Rows are points. The points of each table are mixes of a few directions, plus a little noise. Count the directions of each table, and those that both share. Where both have some left over, give the other angles between the two spaces (their principal angles), to ten degrees, smallest first.

First (4 x 3):
[[  1  31   9]
 [-15 -13  35]
 [ 23  25 -52]
 [ -9 -43   7]]
Second:
[[ 58   2  24]
 [-13  -1  -5]
 [ 15   0   6]
 [-60  -2 -25]]
Directions: first 2, second 1, shared 0; angles 80

First (10 x 8):
[[-20   2   4  16  15 -11   2  -8]
 [-55  17   2  17  20 -20  -4  -8]
 [-43  38 -21 -43 -27   6 -25  19]
 [ 52 -28   8  10   1   9  15  -4]
 [  1  16 -15 -38 -30  15 -15  18]
 [ 14 -16   9  22  16  -5  12 -10]
 [ 34  10 -20 -60 -50  31 -16  27]
 [ 23 -31  20  48  34 -12  23 -22]
 [-47  16  -1   9  13 -16  -6  -4]
 [ 42 -27  10  18   8   4  16  -8]]
Second:
[[ 29  -4  13 -42  11   4   8 -18]
 [ 10  15 -12 -47 -57 -24  -4  22]
 [ 15  -8  15 -13  25   2   9 -22]
 [ -3 -10  26   7  29 -44  24 -31]
 [ -5   0 -14  19   4  42 -15  13]
 [ -3  15 -15 -27 -56 -27  -5  26]
 [-13  -8  -3  46  36  39  -8  -3]
 [-31  -1 -11  55   8   8  -7  12]]
Directions: first 2, second 3, shared 1; angles 60

First (9 x 12):
[[  1  -3   1   4   4   2  -2  -3   6 -12   0   4]
 [  3  -8   2  10   9   5  -6  -7  15 -29  -1   9]
 [ -7  17  -5 -21 -19 -11  13  15 -32  60   1 -19]
 [  4  -9   3  12  10   6  -7  -8  17 -32  -1  10]
 [  3  -7   2   9   8   5  -5  -6  12 -24  -1   8]
 [  4 -10   3  13  11   7  -8  -9  19 -35  -1  11]
 [ -1   3  -1  -3  -3  -2   2   2  -5  10   0  -3]
 [ -1   3  -1  -4  -3  -2   2   2  -5  10   0  -3]
 [ -6  15  -4 -18 -16 -10  11  13 -27  52   1 -17]]
Second:
[[ 15 -14 -22 -35  20  -2  20   5   6   7  -2  19]
 [ 16   7 -16  -1 -11  10  -8  -1 -14 -10  -5   4]
 [ -2   9   8  11  -2   0  -4   1  -1   5   0 -11]
 [ 10  -3 -17   7  17   0   1  21  45  19   9 -27]
 [ -4   0  -2  -2  18   6  -1  -3 -15  -4   7 -19]
 [-11 -11  -6   7  -3   7  -9  -9 -20  -5  14   0]
 [-19   3  40   4 -19 -15   3 -11   9 -20 -15  20]
 [ -3  11  16  10 -21  -5  -3  -5 -12   9  -7  12]]
Directions: first 1, second 6, shared 0; angles 30

First (9 x 20):
[[ 10 -16   0  -3   7  -4   5  -9   8  12   1  -3  -5   8  20   6   7  11
    3  -2]
 [ -5  -4   9  22 -20   6   0   8   9 -19  10   9 -11  18   2   9   6  -9
  -14   1]
 [ -5   3  -7  14 -25  -2  -1  14  17 -22   7  12 -10  39   7  16  20  -4
  -21   8]
 [ 11 -17  20  -2  19  11   9 -11   7  17   5 -11  -6 -11  11  -2  -6   5
   10  -3]
 [-11 -31  15  55  -1   5  -1 -20 -26   5  10  20 -18 -56  11   4 -41  -6
    7 -20]
 [  8  29 -21 -60  -4 -18  -8   2 -15   0 -23 -17  34  10 -29 -26  16  -2
   13  -5]
 [ -3   6 -14  -5  16  -5  -3  -1  -5  14  -5   1   4 -13   4   2  -7  10
    6   7]
 [  6   5   8 -14   5   7   4   5  12   0   1 -10   2  15  -4  -2  10   0
   -2   7]
 [-11  25 -10  -7   3   0  -7  11  -9  -6  -5   0  11 -10 -22  -7  -6  -6
    0   9]]
Second (11 x 20):
[[  8   2  27 -15 -11  13   5   2   5 -15   2 -15   6  12 -21 -17  10 -17
    1  -8]
 [  4   2 -15 -17  -9 -14  -4  -3  -6   1  -9  -1   9   9   0  -4  10   3
    3  -6]
 [ 11   3 -19 -32  -9 -17   0   1  10   1  -9  -6  10  37   9   1  29  10
   -2   0]
 [ -1  -4  -5  -1  -7 -10  -5  -9 -20   1  -7   4   7 -20  -6 -10 -10  -3
    9 -15]
 [ -4  -8  12  26  16  15   5   2  13   6  13   4 -16  -7  14  15 -10   5
   -6  12]
 [-11  -6 -15  35  27   3   2   5  16  18  11  15 -22  -6  34  33 -12  22
  -11  26]
 [ -3  -7 -15   8   2 -12  -4  -8 -13  10  -4   9   0 -17  10   4 -11   8
    5  -6]
 [ -1 -15  31  29  12  23   9  -3   9   2  15  -1 -17 -16   5   6 -15  -5
   -1   3]
 [ 13   4   5 -25  -1   5   8  12  35  -5   3 -14  -1  55   9   7  36   5
  -12  15]
 [-23  41 -11   0  -7   1 -15  16 -26 -19  -8   6  16 -28 -44 -16 -18 -19
   -1   7]
 [  6 -13   6  -7 -13  -8  -2 -17 -24   0  -7  -1   9 -20 -10 -19  -8  -9
   14 -27]]
Directions: first 5, second 4, shared 4

First:
[[-41   8 -60 -28 -45   1  -5  21  39  -6   3   3  28 -20  33 -15  -9 -42
    5  -3 -32 -27  -3 -21  -6  -2   5 -30  -2 -12 -10  21]
 [  7  20   5  27  23   2   4 -10 -11  12   2 -18  11   9  -8  12   4  16
    0   1   7  -1  -8  -2  -6  12  -7   7  -6 -11   2   1]
 [-10   0  12 -33 -56  -4  10  23  -3  10  20  26 -21  -8  36 -38  -1 -43
   32   6 -28 -28   7 -17   3  13 -16 -23  27   5  11  43]
 [ 11  -9  14   6  24  -5   1  -8  -9  -6  -2   2  -8  -2 -20  16  -3  16
   -7  -9   9  10  -2   8   5  -6  11   8  -1   7   5 -21]
 [  7  -4  18   6   3  -8   1  -7  -9   6  -3  -6  -7  13  -3  -8   7  17
    0  -2   5   2   2   0   4   4  -8  11  -4   5   6   4]
 [  5 -33  10  -6   3 -18 -13 -14   6 -10 -24  -8  -8  19 -14 -12  10  38
  -20  -9  13  18   9   7  12 -15   2  25 -21  19   1 -17]
 [ 13   6  10  16  26   7   2  -6 -11  -1   1  -2  -1  -1 -15  19  -1   9
   -4   2  12  11  -3   9  -2   0   4   6   1  -3  -1 -15]
 [ 18   6  19  15  24  11   5  -4 -17   2   4   3  -8  -1 -13  17  -1   5
    0   7  14  12  -1  12  -3   2   1   5   7  -2  -1 -11]
 [ -6   3 -18  -4 -14  16  -7   8  11  -2  -6   0  10  -1  12  -6   3 -14
   -4  17   3   5   5   4  -8  -3  -6  -3  -2  -9 -17   5]
 [-17  11 -27  -1   3  -5   2   3  14  -3   6  -5  18 -14   1  12 -10 -10
    0 -15 -15 -15 -10 -11  -1   1  12 -14  -4  -7   3  -1]
 [ 14  -9  19   2  10   3  -1  -4 -10  -3  -2   6 -13   3 -10   4   1   9
   -3   4  11  12   4  10   2  -4   0   9   3   6   0 -10]]
Second, 10 rows:
[[-18 -10   4  12   8  -1 -12  11  -2   7   3   3   1  13   0   7  18 -22
  -22  -7  -5   0   8  10  14  -1   8  27  -8   6   0  -6]
 [ -8   4   3 -26  10   1   7  -9  -9  -8 -10  -1   4  12  10   0  -5  -8
   19  -5  -7   0   9  25 -13   0   2   9  -8  -6  -2 -13]
 [-11 -17 -13  18  -3  -8 -10  32  12   6   5   9 -14   7  -5  -1   8   8
  -21  -7   1  -1  13 -10   1  -4  -1  23 -11  11   6  -5]
 [-10   5 -16   8   2  -4   3  30   0   8   6  16   7   2   1  12   5  -7
   -5   1   2  -4  16   1   2   6 -14  19  -7   2   9 -13]
 [ -1 -12  17 -14  16  15 -29 -14  -8  -9 -21  13  -7  10  -2  -9   2 -26
  -15 -21  -1 -20   7  23  -1   1  12  10  -8   2 -12  -4]
 [ 37  23  -3  24 -14   8   5  -4   2   6   9   5  12 -38 -14   2  -9  11
   -1  20  18  -6 -23 -39  14  11 -20 -48  27  -4   2  23]
 [  0  -9  12 -33   5   3   0 -30  -2 -17 -16 -12 -13  13   7 -17 -12   9
   22 -11  -8   1   1  21 -22  -9  17  -4  -6  -4  -8  -3]
 [  7 -11 -11  22 -13  -7  -5  18  17   3   8   0 -15  -9 -10  -7  -1  27
  -12   2   6   2  -4 -29   0  -4  -3  -7   3   8   5  10]
 [-30  -2  -1  -9   1 -15  24  -2  -1   5  12 -24   6  21  15  11  10   0
   14   6 -17  27   4  17  -1  -9  12  25  -7  -1   5 -12]
 [ 35  30   8  -1  -9  10  18 -32  -8  -2   1  -9  19 -31  -4   1 -15   7
   22  22  10   1 -29 -19   6   8 -11 -55  28 -13  -4  20]]
Directions: first 5, second 5, shared 0; angles 40, 70, 80, 80, 90

First, 8 rows:
[[  0 -11 -17  18  -5  -3   3 -24 -21  14  -6  -2  -9  20  -1  -2  14  -1
  -11  22  13   1 -13  -2  19 -22   1 -16   3  11   6 -12]
 [ -2 -17 -31  18 -12 -11   8 -41  -9  28 -10   0 -21  15  -3  -7  10 -10
  -24  36  -4  -3  -7   2  20 -37  -9 -27   4  18  18  -8]
 [  1  -7  -7  32   5   7  -4 -13 -60  -2  -1  -7   3  43   1   6  33  18
    3  16  56  11 -34 -10  31 -15  19 -12   5   7 -10 -28]
 [  2   5  12  10  10  10  -7  14 -32 -17   5  -4  13  19   3   7  16  16
   15 -10  37   8 -17  -8   8  10  17   7   2  -6 -16 -13]
 [  0   0  -1 -10  -3  -3   2   0  21   4   0   2  -4 -14  -1  -2 -11  -7
   -4  -2 -21  -4  11   4  -9   2  -8   1  -2  -1   5   9]
 [  0  12  19 -29   2   0  -1  28  44 -11   6   5   8 -35   0  -1 -27  -7
    8 -27 -35  -6  25   6 -30  26  -9  20  -5 -14  -2  22]
 [  1  16  26 -27   7   5  -4  37  31 -21   8   3  14 -29   1   3 -22   1
   17 -34 -20  -2  20   3 -29  34  -1  26  -5 -16  -9  17]
 [ -1   1  -1 -12  -4  -5   3  -1  26   6  -2   3  -4 -17  -1  -4 -13  -9
   -6  -2 -26  -5  14   5 -11   1 -10   2  -1   0   7  12]]
Second (10 x 32):
[[ 12  40  16 -11  19  30   5  11  32  30 -38  18 -41  -5 -30 -27 -27  12
  -12 -42  16 -19  17 -58 -10 -38  36  14 -22  14  29 -39]
 [-14   0  20  20  10   5  36 -39   7  10  24 -18 -23  -1  15  16  19  -8
   22   9  24   3  29 -22 -16  18  22  -4  12   4  -2  22]
 [  5 -12 -17  -5 -32 -15 -28  21 -11 -17   4  11  30   1   2   3  16   2
   -5   1  -9  12  -7  58  20   2 -11 -14   7  -8   1   7]
 [-10  -9   3  11  31  -5  27 -22  -3   5   6 -25 -10  -4   7  29 -11  -3
   -7  22  -8   6  -6 -43 -19  18  -6   8   1  -9 -26   4]
 [ -6   3   1   2 -12   0  -4  -1  -5  -5   7  15   6  -2   5 -26   5  -5
   24  -1  15 -14   0  11  -3  -6  -9  -1   0   7  16   7]
 [ -5   1  10   5   8   6  13 -15  -1   3  10  -6  -8   4   7  -9   2  -6
   16   4   8  -7   4 -11  -6   4  -1   4   2   8   2   8]
 [  7   4  -5  -5 -16  -2 -13  14   6   0  -7  10   3  -1  -8   4   7   6
  -11 -13   0   7   9  20  10  -7  14  -8   0  -3   8  -6]
 [ -2 -17  -9   1 -17 -12 -11   2 -15 -16  16  -2  23   4  12   5  15  -5
    7  14  -7   8  -8  40  11  13 -17  -9  10  -4  -7  17]
 [  2   7 -23 -10   6 -12 -19  31  -2  -3 -34  23  13 -20 -23  -3 -36  11
  -26  -4 -14  -7 -30 -25 -12 -21 -16   9 -21 -16  -1 -31]
 [ 12 -16   3  -8   4   5  -6  -2  -8  -6  12 -26   8  25  12   8  10  -3
   -8   8 -25  12  -8  31  25  16 -12   0  11   6 -19  11]]
Directions: first 2, second 5, shared 0; angles 80, 90

First, 10 rows:
[[ 18   1  21  20  16 -42 -26  13  16   3 -13 -28   8   3 -18  -9   1   8
  -32  47 -27 -14  43 -18 -35  42 -43  -2  10   3  10  -6]
 [-14 -23   6 -45 -15   9  34  -4 -44 -11  -3  -1  42 -11  23  12   3   3
    4  20  22 -26 -28  -6   6   2   6 -17  30  15  21 -24]
 [ -7 -33  26 -24 -36   2 -14  -8   0   4  -7   8  -3  24  -9  43  -7 -31
    0 -16 -12  -9 -38   6  35 -26   1  -6  20  22  35  -2]
 [  8  29  -7  49  10 -13 -20  12  36  15   5  -6 -28  -6 -15  -2  -7   9
  -18   4 -21  12  36  -6  -6  -2 -13  15 -13  -7 -10  24]
 [ -7  14  -7  17  -6   4   7   7   6   9   7   1  -5 -14   3  12  -6   7
   -8   4  -1  -2   6  -5  10 -15   1   5   5   4   4  12]
 [  4   8 -30 -16  28  27  15 -14 -16 -19   6  16  -4   1  13 -49  14   6
   38 -37  30  26 -10  19 -16  10  33   2 -38 -29 -47  -8]
 [ -5  40 -34  34  19  15  20   8   7   6  16   5 -12 -29  12 -21  -1  26
    4  -5  13  15  23  -1  -6  -8  14  13 -20 -17 -31  18]
 [-13 -13 -18 -46  -1  36  37 -16 -42 -18   6  19  21  -5  27 -15   9   0
   37 -27  40   4 -41  15   9  -9  37  -9  -6  -7 -16 -18]
 [ 14   8   8  25  13 -23 -26   7  24   5  -6 -12 -13   8 -18  -9   0   1
  -16  13 -21   4  30  -5 -18  19 -22   5  -7  -5  -3   6]
 [  1 -31  33 -14 -28 -14 -27  -4  10   6 -12  -1  -5  28 -18  38  -6 -29
  -10  -3 -23 -11 -21   1  22 -11 -14  -5  20  21  36  -2]]
Second (8 x 32):
[[ 17 -13   9  -4  -1  -8 -10   5   7  -6 -16   2  21  18 -13  12  14  -5
    5 -10 -11  -8  -6   5  -4  -2   7  -3 -12   7  13 -25]
 [-41  -4   5  31  21 -12 -12 -10  11  48  25  21 -21 -34   3  29 -22  24
  -20  28 -15 -12  32 -35  35 -21 -46   9  48   7  19  27]
 [ 27  18 -16 -13 -12  -6 -18  21   5 -30   7 -17 -29  31  -9 -27  -3 -26
    3 -40  -5  28  -2  39 -19  20  10   7 -43 -22 -22   1]
 [-16  29 -21  -9  -9  29  35  -8 -25 -14  18 -16 -28 -23  29 -42 -16  -1
    1  10  36  21  -8   5 -11  15  14   0   3 -18 -39  39]
 [  8  28 -21  -6  -8   0 -11  15   0 -18  22 -15 -47  12   2 -31 -16 -18
   -3 -27   3  31   7  29 -10  19  -1  10 -26 -26 -29  24]
 [ 17 -26  19 -12  -3   6  16  -9  -5  -9 -37   3  60   9  -5  16  29   5
   14  10   4 -25 -25  -8 -10  -7  27 -15  -2  23  19 -41]
 [ 11 -12   8   3   3 -14 -19   6  12   3  -8   6  11  15 -15  18   8  -2
    0  -9 -18  -8   3   2   3  -5  -5   1  -6   7  17 -19]
 [-23 -20  16  11  11   6  18 -20  -5  26 -11  15  33 -27   7  26   6  24
   -2  37   5 -28  -1 -36  16 -19  -6  -8  39  23  22  -6]]
Directions: first 4, second 3, shared 0; angles 30, 40, 50
